Each row is a point. The window is the flat piece filled in between its corners: a triangle in 3 columns, a solid with four corners in 4, and so on. A path goes straight from each point to the next, and from the last back to the first. After which points does the path pass through the window?

Window:
[[-3.7 -5.4  2.2 -0.1]
 [-5.8 -0.2 -0.8 -3.9]
 [-1.4  0.9 -5.8 -2.7]
 [ 1.2  3.2  8.9  8.1]]
Path:
(1): [ 0.5 -1.1 -0.1 -4.6]
(2): [ 0.2  2.8 -2.7 -2.5]
(3): [-3.8  0.8 -1.1  1.6]
(4): [-1.9 -0.1  4.3  8.4]
(5): [ 3.8  6.0 10.1  2.9]
(6): [ 1.0  2.0  0.4 -5.8]
(7): [-7.3 -1.3 -5.2  0.8]
(8): [-4.7 -0.5 -2.3 -0.5]
Through the window after points: 4, 6, 8

Window:
[[  4.6  -1.5   0.3   5.5   5.4  -1.2  -2.7  -0.1]
 [  2.5   5.5  -6.1  -1.0   5.0   1.1   0.1   1.9]
 [  5.8  -0.2   2.1  -4.6   2.3   0.4  -0.1  -0.5]
 [ -0.5   1.7  -8.7  -8.6   7.8   8.1  -1.5  -3.9]
 [ -4.1   2.7   7.6   3.6  -3.1  -2.0   3.7   2.3]
 [  2.8   3.4  -5.2   0.9   0.2   5.0  -3.3   0.0]
 [  2.4  -4.3   3.3   0.2   0.0   0.7   5.1   4.0]
 [-13.2   3.5  -9.4  -2.7  -6.6  -8.6  -3.1  -2.1]]
Path:
(1): [-1.0 -0.5  7.1 -5.0  2.5  3.7 -6.5  4.2]
(2): [ 5.5  1.1 -3.8  1.1  0.1 -3.1  8.1 -3.3]
(3): [ 6.8  4.0 -2.2  2.5  5.7 -1.5  4.2 -6.2]
(4): [-2.5 -1.8 -2.6 -0.5  2.4  2.2 -7.0  7.1]
(5): [-0.2  0.9  0.2 -0.5  2.1  1.3 -1.7  3.4]
(6): [ 3.5  2.0 -1.6  1.5  1.4 -2.0  2.3 -2.9]
(7): [ 3.0  3.3  2.8  4.0  0.6 -4.3  4.2 -1.9]
(8): [-0.1 -1.8  3.1  1.8 -1.3  0.4 -0.8  5.6]
Through the window after points: 1, 3, 5

Window, 9 rows:
[[ 1.4 -3.8  1.1 -7.3 -6.3  2.1 -4.7 -3.9 -4.6]
 [ 0.7 -4.2  0.8  0.6 -2.8  3.9 -3.5 -7.7 -0.9]
 [ 1.1 -4.2  5.8 -7.3  0.2  0.1 -5.9 -8.2 -0.9]
 [-3.3  2.5  2.3 -4.6 -4.2 -0.6 -3.8 -7.3 -0.6]
 [-4.1 -7.5  1.6  0.7 -2.3  3.7  9.3  5.6  1.7]
 [ 5.7  4.6  3.4 -2.5 -0.8 -1.9 -6.2  6.0  0.2]
 [ 5.1  2.2 -2.6 -2.8 -1.9  1.2  9.3  6.2  5.9]
 [ 0.4 -4.9 -5.0 -1.0 -3.7 -3.9  6.3  5.1  5.7]
 [-1.9 -1.7 -1.0 -5.3  1.9  4.3 -4.8 -1.0 -0.8]]
Path:
(1): [ 3.9 -5.0  4.2 -2.1 -5.2  4.0 -6.3  0.8  2.9]
(2): [-3.7  0.8 -3.3 -6.4  0.9 -0.6  0.8 -7.9 -6.7]
(3): [-1.0 -0.5  1.1 -5.2 -0.8 -2.7  5.4  1.0 -6.8]
(4): [ 1.6 -5.1 -1.5 -2.7 -4.1  0.3 -1.3 -0.5  5.3]
(5): [ 0.3 -0.3 -0.3 -2.7 -4.0  1.6 -1.0  3.4  2.9]
(6): [  6.6  -4.2  -0.1   0.0   3.3 -10.5   5.6   4.5   0.2]
(7): [-0.9 -2.1 -3.0 -1.6  2.0  1.2  1.1  1.8 -3.1]
(8): [ 0.5 -3.7  5.8 -2.1 -5.9  1.8  2.5  4.0  3.7]
Through the window after points: 1, 3, 5, 7
